Every row gives one point. Each copy is the shape, with its points in the same order, stretched, turned, moved and blurred by noise. Is it also mirrored, or only turned?

Shape (5 x 2)
-3,13
29,-10
-31,-10
15,-14
-38,5
Copy 1 (5 x 2)
-7,-3
15,11
-13,-42
16,-1
-25,-37
Copy 1 is: only turned
Copy 2 (5 x 2)
8,-10
-3,34
-18,-53
-12,12
-8,-60
Copy 2 is: mirrored
Copy 3 (5 x 2)
-3,20
-6,-38
25,31
2,-24
26,47
Copy 3 is: mirrored

Shape (8 x 3)
15,4,53
-1,-16,-18
2,-8,16
15,-15,-30
20,7,24
6,24,-26
16,43,24
22,-28,16
Copy 1 (8 x 3)
1,60,29
-21,-11,-10
-12,23,2
-23,-19,5
2,31,31
25,-32,17
46,15,45
-38,37,14
Copy 1 is: only turned
Copy 2 (8 x 3)
-42,23,42
0,-5,-41
-29,2,-1
20,-2,-47
-10,13,21
33,-25,-3
6,-10,52
-23,27,-25
Copy 2 is: mirrored

Shape (7 x 4)
24,14,1,-13
40,0,-22,-5
-5,20,-7,37
-10,5,5,-16
37,-17,-18,45
-13,-25,2,17
-13,23,-15,14
Copy 1 (7 x 4)
8,4,-13,21
23,-13,-39,16
-43,-20,-35,-1
-2,16,6,-4
-4,-60,-54,8
-13,-23,1,-21
-29,4,-30,-6
Copy 1 is: only turned
Copy 2 (7 x 4)
3,19,-17,-14
-13,32,-19,-12
-29,-12,-28,-10
14,9,-12,0
-44,11,2,-10
-9,-6,10,17
-10,-1,-36,-4
Copy 2 is: only turned
Copy 3 (7 x 4)
35,10,13,-3
27,-14,36,-20
-10,-7,-36,-21
39,0,-17,17
-35,-24,27,-32
-6,-25,-17,8
22,-15,-38,-17
Copy 3 is: mirrored
Copy 4 (7 x 4)
-10,-11,-4,9
-27,-14,-15,-13
18,-24,8,-23
1,10,3,1
0,-33,-26,-35
16,8,-13,-21
3,-10,13,-20
Copy 4 is: only turned

Shape (12 x 8)
-38,-12,28,-5,17,-2,21,-12
-1,16,-19,8,-18,19,-17,14
9,3,-19,-9,-6,0,-5,2
-25,-4,26,-21,-6,3,16,-6
24,-21,-8,-10,-16,-4,-11,-25
-22,-20,13,-29,8,-16,6,9
13,-6,3,8,-24,-10,1,0
39,-10,12,-26,-13,-5,5,1
9,6,7,-16,0,-23,5,-17
25,-24,-16,0,-8,-17,9,9
-25,-16,41,-2,35,-2,10,-15
8,-4,-3,-19,-5,4,22,-6
Copy 1 (12 x 8)
-4,-6,-32,12,24,31,22,12
5,4,4,-1,-42,-29,-10,-21
4,3,11,-6,-11,-11,-8,-19
10,-8,-24,18,15,15,20,18
15,-15,22,-8,-8,8,-24,-1
-3,5,-28,-5,45,3,1,8
-4,-10,17,1,-19,-14,0,11
30,8,14,-6,9,-10,-7,15
1,10,14,9,3,17,-8,2
-12,-9,24,-20,12,-18,-7,-4
9,9,-35,-12,25,39,6,24
8,0,16,1,9,10,15,-5
Copy 1 is: mirrored
Copy 2 (12 x 8)
18,40,7,-12,-26,6,4,-3
4,-26,-33,18,15,-11,-11,-15
8,-18,-1,13,-3,-17,-8,6
16,15,-5,2,-30,-20,-8,-20
8,-13,30,40,-12,-13,-10,1
-1,19,2,-8,-44,-15,-14,5
8,-16,10,13,2,-2,-24,-19
-10,-28,23,20,-22,-28,-16,-22
10,4,28,2,-6,-24,-7,7
5,-26,27,7,-12,0,-20,3
-3,60,18,-14,-24,15,15,-2
18,-20,12,12,-22,-22,-2,-4
Copy 2 is: only turned

Shape (13 x 9)
-3,-20,-18,22,1,-13,-24,10,8
-47,2,1,13,-6,-1,22,39,-29
4,1,15,7,-24,6,27,-11,-4
14,13,7,-15,-11,16,5,26,-29
-4,11,0,-5,-15,3,-8,-2,33
-27,17,-11,14,-7,-51,11,-2,18
-22,-31,-5,-7,-15,26,-15,24,1
-1,-10,-14,25,19,-20,-37,-5,-24
-38,25,-9,-9,12,3,14,8,8
-26,-2,23,11,-21,-8,7,-43,29
-5,-60,26,8,-4,5,-18,18,20
14,-2,-25,1,3,-32,10,-15,4
-4,-3,-2,-16,-13,-11,-1,18,-26
Copy 1 (13 x 9)
5,7,-8,12,37,-12,15,-13,-25
-56,0,36,-30,36,19,38,19,-12
-8,-11,14,4,-41,15,7,-8,-1
-54,33,-6,-21,-22,13,18,24,-4
-2,-12,9,29,-23,-7,-12,15,-36
17,-44,-13,-20,22,11,-20,16,-40
-23,39,49,35,17,-3,39,8,-20
18,21,-20,-21,57,-15,-7,-24,3
-23,-28,17,1,18,-5,-5,43,-1
47,-30,50,24,-30,0,-26,-22,-20
18,39,52,19,4,-32,48,-34,-49
30,-13,-43,-1,14,5,-7,18,3
-18,39,4,-22,9,17,15,24,-15
Copy 1 is: only turned
Copy 2 (13 x 9)
-19,12,-13,-15,14,-2,-12,-8,4
-25,-40,-10,-22,-41,-10,44,-6,-9
-5,-33,5,21,-4,20,4,7,-9
14,-12,-13,13,-9,-7,27,25,15
-6,-2,-18,9,15,38,2,-4,12
-27,-3,-7,-29,-32,48,12,7,-36
-34,-7,-26,13,9,-20,11,-13,39
-23,7,-3,-41,21,-26,-1,-1,-8
-21,-7,2,-18,-33,21,47,-22,16
-39,-39,17,1,23,46,2,-13,-30
-33,-12,-25,21,41,-21,-10,-29,-16
-8,29,3,-6,-28,22,6,9,-11
-17,0,-14,3,-18,-5,27,29,-1
Copy 2 is: only turned
Copy 3 (13 x 9)
-2,3,8,-17,-15,3,7,21,32
5,-35,21,-1,-11,8,50,-3,9
22,-2,-6,-7,19,-16,29,-2,15
-4,-18,8,-7,46,4,8,26,-16
-25,15,-8,-16,14,0,12,-4,-5
22,20,26,-14,-24,-4,45,-35,17
-41,-26,-20,-35,12,20,9,21,6
-7,-6,30,-10,-8,-14,-9,26,28
-17,-7,5,-10,-17,-4,24,-19,-22
-5,9,-12,-5,-1,-14,13,-36,27
-15,-29,-29,-11,-19,35,-19,13,31
22,17,13,-36,-13,-23,19,-3,-1
-1,-18,12,-25,22,10,11,7,-2
Copy 3 is: mirrored
Copy 4 (13 x 9)
-11,3,1,35,9,-13,12,10,-11
-31,-10,5,26,-18,5,-12,48,47
-14,-6,4,-17,20,10,-31,8,5
-16,13,22,1,-1,4,0,5,33
-25,7,-10,-10,7,-9,-28,-14,-10
-2,1,1,26,-32,9,-41,7,5
-48,-17,-8,14,20,-13,12,6,6
16,4,1,41,-6,-10,35,3,0
-29,2,-14,-6,-34,1,-21,16,12
-12,-20,-38,-21,15,9,-45,-18,-17
-51,-14,-36,20,50,13,3,1,-15
0,0,16,13,-12,9,-7,-5,-13
-13,-5,18,22,-12,10,2,-7,31
Copy 4 is: mirrored

Shape (17 x 11)
6,-19,9,-31,23,-17,-21,-6,0,-5,34
19,-15,4,34,-4,8,20,31,27,23,10
-12,-13,3,-30,4,-21,-16,-20,-30,17,27
0,-6,-13,-21,9,-33,-1,-21,-10,9,29
-7,-19,-3,-40,-13,-32,-2,-7,-31,5,52
-15,2,30,-2,-11,-2,14,-8,-33,24,-1
-7,-23,3,-3,-9,10,18,-20,-35,21,-21
-16,6,-23,-27,1,-7,-2,-43,-11,5,32
22,-21,4,-16,-13,26,21,37,23,-1,14
-17,-19,-2,13,-29,-10,-29,-29,-24,28,-9
8,4,15,25,-13,19,4,30,11,-15,-12
-14,-26,-9,29,8,16,13,-30,-44,2,9
18,-18,0,21,-15,3,38,37,10,-27,16
-19,-18,-13,-8,5,-16,-9,-5,-9,11,-19
-16,-9,4,-1,3,1,16,41,20,-1,12
5,-15,10,-29,4,-44,-8,-21,23,-3,17
-43,-36,12,19,-8,24,7,-24,16,4,-15
Copy 1 (17 x 11)
24,6,17,36,12,20,-6,-10,-3,41,18
-25,-9,0,21,-19,25,15,24,13,-34,9
30,17,26,4,32,14,10,-11,-15,26,3
10,8,14,14,17,24,6,-18,-17,18,19
34,9,26,15,45,23,-7,-4,-17,23,25
5,12,0,-19,20,28,24,20,2,7,-9
-6,11,17,-45,0,5,2,26,-4,-14,-12
7,26,4,17,38,15,8,-21,-16,22,-7
-27,-7,23,21,-3,1,-5,39,13,-18,7
35,-2,11,-23,12,9,1,-19,-9,-1,-11
-11,-23,-14,13,-9,6,4,24,2,-3,-5
11,36,-19,-26,2,17,-2,16,-14,-10,-11
-28,-17,-7,16,-10,20,-17,42,-3,-17,24
5,-4,34,-16,-10,4,-3,11,-18,-1,-3
-6,-10,17,26,-1,21,4,35,-6,-11,0
9,-7,35,30,5,29,-18,-23,2,38,21
-2,17,23,-11,-9,31,-17,21,9,-9,-43
Copy 1 is: only turned
Copy 2 (17 x 11)
41,-23,-7,-6,16,-4,-12,26,-9,-5,26
-41,-3,-36,-1,-26,20,-8,0,9,25,-9
33,12,-8,3,18,1,-5,29,-23,-28,38
30,-2,0,-16,6,5,11,22,-31,-11,29
60,-14,5,-3,20,1,-5,3,-54,-25,45
-4,40,-4,23,21,27,-32,5,-11,-6,4
-26,35,5,22,21,34,-14,4,0,-14,34
51,21,16,-7,10,21,42,7,-18,-14,47
-4,-33,4,6,-12,21,-15,-21,2,12,15
-20,37,-36,-8,9,3,18,-5,2,-32,22
-28,-1,1,10,7,-2,-19,-36,19,19,-18
-7,48,-8,23,35,30,9,-6,7,13,55
-11,-23,10,-3,7,8,-23,-46,-14,40,6
-16,21,2,-23,-4,-12,-7,13,-7,-20,17
-3,-8,-3,-20,-25,1,-36,-14,-7,17,-8
25,-26,-9,-46,12,2,-9,20,-19,-9,-5
-26,48,-24,-26,13,39,-8,-27,46,12,6
Copy 2 is: only turned
Copy 3 (17 x 11)
4,23,0,-10,-5,3,-41,-38,7,-3,11
-7,7,-1,-35,-25,-26,-10,25,19,20,-24
10,12,15,-7,15,23,-19,-39,18,-6,-2
4,1,15,-18,18,1,-23,-43,20,-6,11
22,15,1,-31,7,19,-21,-49,6,-8,-21
3,20,27,4,-10,18,22,-8,24,-8,-15
-19,1,40,7,1,11,20,-3,-6,-1,-20
-3,-16,15,-9,23,20,-10,-29,12,-35,20
-21,36,-13,-34,-25,-6,-6,20,-15,7,-20
14,-26,37,-9,9,35,5,2,10,21,-14
6,14,-9,-7,-25,-8,25,27,-14,14,-15
9,-22,30,8,-14,-3,3,-2,-15,-29,-39
6,6,-18,-32,-38,-31,9,9,-25,11,-41
-17,-4,16,16,20,12,-5,-19,3,25,-1
-15,23,-29,-2,-12,0,-8,-4,8,13,-34
-11,-5,15,-21,-1,4,-28,-47,27,21,29
-30,-34,15,16,-33,24,-10,12,5,-2,-35
Copy 3 is: mirrored

Shape (15 x 12)
-10,-7,32,6,23,-6,9,16,-7,-11,4,15
-21,6,-17,-3,7,-7,-14,-6,-3,-1,-3,4
5,2,17,2,-20,-7,-2,6,30,-34,-8,-7
-28,-6,-16,12,-14,29,-9,7,19,13,-22,-22
11,-32,20,14,3,-17,6,-22,29,-12,2,12
2,15,4,-7,7,-16,-8,13,-6,-11,-37,15
-9,3,-10,-4,24,1,26,-15,21,-23,6,6
-14,3,12,-24,19,28,18,19,28,-8,-27,17
-8,10,-2,-2,20,23,-13,-8,-17,-11,3,-9
15,-7,-12,-18,15,15,29,11,-19,2,-15,-4
0,5,9,-14,11,1,19,-5,29,-15,-24,-26
10,-22,-17,-27,21,-20,-15,21,-16,1,-8,3
15,-1,17,-23,-3,-19,30,-24,-3,-14,13,-7
12,10,22,0,-12,23,3,18,20,16,-18,-12
-25,-21,13,-23,-2,4,18,-23,7,-33,5,9
Copy 1 (15 x 12)
-40,29,27,-7,11,3,1,11,4,1,-12,-21
-4,-7,-1,14,-4,-13,2,2,15,9,10,18
21,28,2,-4,-30,25,-9,25,-19,-17,21,-2
-2,-12,-40,-11,-38,-8,-10,-34,-6,3,30,16
3,60,18,8,-19,19,-11,25,-12,20,-11,18
-1,12,-9,1,18,-13,-9,25,19,-1,15,9
16,23,23,14,-26,6,-14,-2,18,16,10,-14
-4,16,-10,0,-26,-5,-24,10,18,18,6,-28
-18,-10,5,-14,3,-3,12,-6,7,20,24,-12
7,-6,4,-21,19,-29,-17,-13,11,19,-1,-14
22,26,-6,7,-14,20,-27,4,-15,0,28,-12
-2,4,1,18,33,-54,1,26,4,17,-12,8
18,16,36,0,13,33,-16,20,-15,1,-18,-5
-12,1,-10,-29,-16,6,-25,2,-15,6,19,-5
12,23,10,9,-16,34,3,11,-5,6,-23,-10
Copy 1 is: only turned
Copy 2 (15 x 12)
0,2,-4,-17,7,3,9,18,1,27,-2,0
-16,-3,4,-12,-8,5,19,-15,-5,-5,5,5
14,16,-18,-1,-20,-13,14,6,2,0,5,13
-4,24,6,-12,-23,30,20,-9,-14,-4,-12,25
-9,13,-5,13,-14,-38,29,3,-8,14,-18,-1
13,-8,-4,-11,-23,7,32,-4,-8,2,24,-1
-14,25,13,-11,8,-26,13,-3,-22,7,6,-3
0,23,15,-23,6,10,38,22,-22,3,12,22
-25,18,11,-16,4,10,23,1,11,-14,7,-14
-3,11,21,-13,6,10,13,11,-26,-13,1,-25
-4,29,-11,1,0,-3,17,2,-25,1,18,-2
-25,-19,5,-22,-5,7,6,12,-16,-10,8,-19
-2,4,-5,22,16,-23,8,-7,-11,-11,12,-26
13,15,-4,19,-21,23,23,18,-7,3,9,13
-14,19,4,-15,25,-20,26,-2,-6,-16,-10,1
Copy 2 is: mirrored
Copy 3 (15 x 12)
-30,-2,0,-13,14,4,-5,14,24,1,39,23
9,-8,-16,-14,-4,-1,2,8,-14,18,1,15
25,-2,23,-4,51,-15,12,5,10,15,28,11
10,32,-5,-15,9,5,-1,28,-16,42,-6,-23
11,7,2,23,33,4,-10,-26,14,27,38,13
-4,-18,6,-43,11,-5,18,-5,18,-3,-2,8
-9,-6,2,11,36,-3,-11,0,-25,12,10,14
-25,0,14,-21,33,31,11,20,0,1,14,-5
2,-5,4,-3,-2,-4,-28,31,5,5,-4,10
-36,3,12,-12,2,-10,3,-2,-2,-19,-26,4
3,11,11,-13,52,-6,-19,3,-5,8,-15,9
-11,-5,12,-31,-24,-7,13,-21,-8,-2,-11,43
1,-6,-18,25,28,-14,-5,-9,12,-18,-3,33
-1,24,5,-17,22,12,-12,20,18,-10,9,-24
1,-5,-7,32,31,4,10,13,7,27,15,36
Copy 3 is: mirrored
